Each row of a before or after table is a point. One or more steps were done to the points. Then noise was added and the rows were shuffled. The steps act on how far a point lies along the listed directions, d1 being the first. What was done? A step turns or swaps two directions, mirrors them in a line or flattens them onto one, adds a multiple of one to another, or multiplies one. Angles are multiples of 10 degrees, from the lower direction toward the higher: turns from -170 to 170, lines from 10 to 170 but not 90. Use the fewest steps. Two steps may share a direction if one is a turn and the other turns, adds or multiplies; they go together, in the order done. Otherwise the lowest direction goes first.
(in the rows, 128 means zero)

Directions:
(1): [122 183]
(2): [183 134]
Before, 10 rows:
[[127 138]
 [132 111]
 [140 134]
 [127 146]
 [145 144]
 [127 137]
 [155 118]
 [114 108]
 [129 124]
 [138  88]]
After, 10 rows:
[[135  77]
 [131 117]
 [145   5]
 [119  73]
 [123 182]
 [141 174]
 [127 154]
 [158  92]
 [138 144]
 [124 157]]
Steps: multiply d1 by 3

Directions:
(1): [131  74 123 185]
(2): [ 94 172 158 174]
(3): [178 164  88 156]
(4): [ 78 131  67 128]
Before:
[[103  94  88 127]
 [111 139 163 132]
 [105  97  93 124]
 [127  98 110  78]
 [115 134 100 172]
 [130 133  99 159]
 [151 150 125  91]
 [143 110 148 105]
 [145 168 121 120]]
After (9 x 4):
[[ 59 128   7 101]
 [172 123 191 101]
 [118 158 153 149]
 [ 93 139 105  72]
 [ 65 127  22 103]
 [108 145  63 151]
 [ 94 133  40 160]
 [125 159 176 117]
 [144  96 175 144]]
Steps: turn d1 and d3 by 40 degrees; turn d1 and d2 by -70 degrees; multiply d4 by 3

Directions:
(1): [ 52  85  91  98 119  88 115 104]
(2): [113 140 182  47 104 168 138 113]
(3): [118 122 127 143 109 175  31 139]
Before, 12 rows:
[[145 133 165  82 130 105 177 139]
 [ 53 114  97 105 111 152  96 117]
 [157 133  92 144 141  71 191 108]
 [206 176 154 194 164 145 190 152]
 [ 64  85  90 118  98  92  67  90]
 [182 157 196  93 114 205 187 137]
 [ 75  73  64 132 113 163  62 136]
 [ 63  73 131  96  91 166  20 128]
 [137 137 136 165 146 122 138 131]
 [128 154 181  87 131 145 175 147]
 [179 143 137 171 129 179  51 161]
 [205 158 146 194 148 226  53 190]]
After (12 x 8):
[[ 68 105 104 136 128 124  96 118]
 [182 152 151 146 124 119 154 117]
 [142 161 130 134 137 155 175 136]
 [175 133 115 136 147 150 212 146]
 [ 86 124 143 110 121 143 100 146]
 [148 128 125 116 153  82 208 125]
 [ 87  95 123  98 106 150 131 119]
 [121 118  97 137 103 141  50 114]
 [128 118 110 112 172  86 235 133]
 [111 108 137 106 114 129  70 146]
 [108 125 132 145 136 122 121 124]
 [187 138 170 122 145 116 230 140]]
Steps: multiply d1 by 0.4; turn d1 and d3 by 160 degrees; multiply d2 by 0.4

Directions:
(1): [ 79  63 178  83 144 110 156 104 129 164  71  99]
(2): [117  75 130 163 214 159 174 128 134  99 181 144]
(3): [ 46 132 113 181 110  71 142 193 156 124 126 131]
(4): [ 91  95  50  72 115 137 121 118 117 133 130 208]
(5): [ 60 153 163 104 150 188  52 151 113 130 156 113]
Before, 13 rows:
[[129 143 146 174 156 135 157 130 138  99 167 108]
 [159  95 127  78 127 162 148 104 123 144 105 147]
 [151  76 133 129 147 102 172 102 129 125 114 137]
 [ 99 154  66  70  73 150  71 145  96 118 143 184]
 [142 156 113  91 120 161  91 134 102 142 144 116]
 [175 150 108 106  81 153  84 109 121 122 123 156]
 [131 121  88 174 146 125 165 160 143 102 172 169]
 [171 150 158 179 114  78 146 130 139  93 139  84]
 [168 182  60 156  92 136 124 154 124 111 197 167]
 [184 148  79 115 135 158 102 131 138 100 194 169]
 [220 201  87 156  88 132 108 125 122 118 167 149]
 [ 80 115 113 176 114  51 170 167 138 123 141 127]
 [149 142 194 136 133 132 127 137 137 138 115  83]]
After (13 x 12):
[[125  78 156  97 190 182 144 106 116 129 147 136]
 [110  85 120 180 182 121 164 145 138  95 171 152]
 [248 123 122 114 148 160 155  63 111 128 154 141]
 [196 136  99 127  91 137 119 104 129 114 126 163]
 [113 137 172 122 156 164 124 109 123 120 149  98]
 [ 91  47 167 111 175 102 187 103 117 143 122 106]
 [191 132 115  76 143 178  91 100 125 120 172 146]
 [141 157 159 153 112 115 125 158 145 132 123 106]
 [159 175  98  98  84 131  94 138 107 147 126 115]
 [154 142  91  50  55 125  98 106  94 138  94 156]
 [169  95 167 152 167 111 169  98 130  93 148  95]
 [201 104 130  68 145 181 148  65  99 145 151 133]
 [133 137  87 158 120 142 146 169 144 109 156 166]]
Steps: swap d1 and d3; multiply d5 by 1.6; turn d2 and d5 by 60 degrees; multiply d4 by 0.7

Directions:
(1): [187 123 143  98 101 162 190 204  85 117 162 187 119 132  90 136 145 184]
(2): [ 78 180  76 150 139 116 171  87  30 134 143  97 140 155 131 170 144 172]
(3): [108  36 156 105 138  76 123 173  54 168  68  91 120 103 133 124 131 133]
(4): [117 197 143  85 113 114  79 138 110 156  57 203 153 162 168 110 178 133]
Before (13 x 18):
[[143 156 135 124 106 161 143 148 107 123 145 145 142 148 126 121 144 141]
 [159 153 149  96 110 167 120 170 173 112 150 209 132 142 101  95 144 131]
 [121 130 109 132 146 124 161 140 100 128 143 104 122 121 119 135 128 163]
 [131 148 109 140 118 151 152 144  91 129 149 151 104 144 116 148 148 168]
 [154 176 124 102 111 157 152 148 126 113 169 199 131 138 113 143 155 161]
 [144 160 113 138 118 172 152 137 142 135 147 150 128 152  95 146 136 133]
 [135  66 150 138 139 121 138 156  65 155 119 117 118 139 124 140 123 152]
 [105  19 131 118 148  79 194 175  31 149 143  60  93  92  89 143 115 161]
 [114 133 130 115 135 116  92 122 125 120 100 144 135 125 148 124 126 112]
 [136 116 143 107 119 121 119 133 139 133 128 140 136 124 147 102 131 119]
 [147 152 109 170 129 151 158 116 138 104 196 115 125 131 116 162  98 156]
 [121  76 172  90 116 108  60 145 202 145  71 136 122  97 151  89 110  74]
 [126 182 107 132 129 134 139 121 109 119 136 149 128 142 138 138 157 154]]
After (13 x 18):
[[115 128 135 114 138 117  90 123 130 120 101 146 139 122 148 119 126 110]
 [132  68 143 137 141 123 145 150  59 153 121 118 121 145 124 140 125 155]
 [137 160 100 172 134 152 163 112 124 103 197 110 127 134 117 171 101 159]
 [144 156 131 126 113 161 145 143  98 124 145 144 140 150 126 125 142 145]
 [140 163 113 138 118 167 153 135 141 133 147 151 132 154  95 146 135 133]
 [122 156  99 142 119 150 162 135  77 129 150 147 104 147 118 158 151 180]
 [113 138 102 140 148 123 170 138  89 130 146  96 124 127 115 143 132 170]
 [171 139 165  93 109 169 109 179 199 113 147 213 131 135 101  87 144 119]
 [151 179 122  99 113 159 154 146 123 113 170 197 131 140 115 140 157 159]
 [143 110 151 107 118 125 116 134 153 134 126 142 132 119 140  96 125 114]
 [ 98  29 119 120 151  76 200 168  13 149 144  52  95  96  89 152 121 175]
 [146  52 198  79 109 114  44 166 247 143  59 149 114  81 153  68  99  53]
 [119 187  95 137 132 133 145 117  89 120 140 144 133 152 139 146 156 167]]
Steps: multiply d2 by 1.6
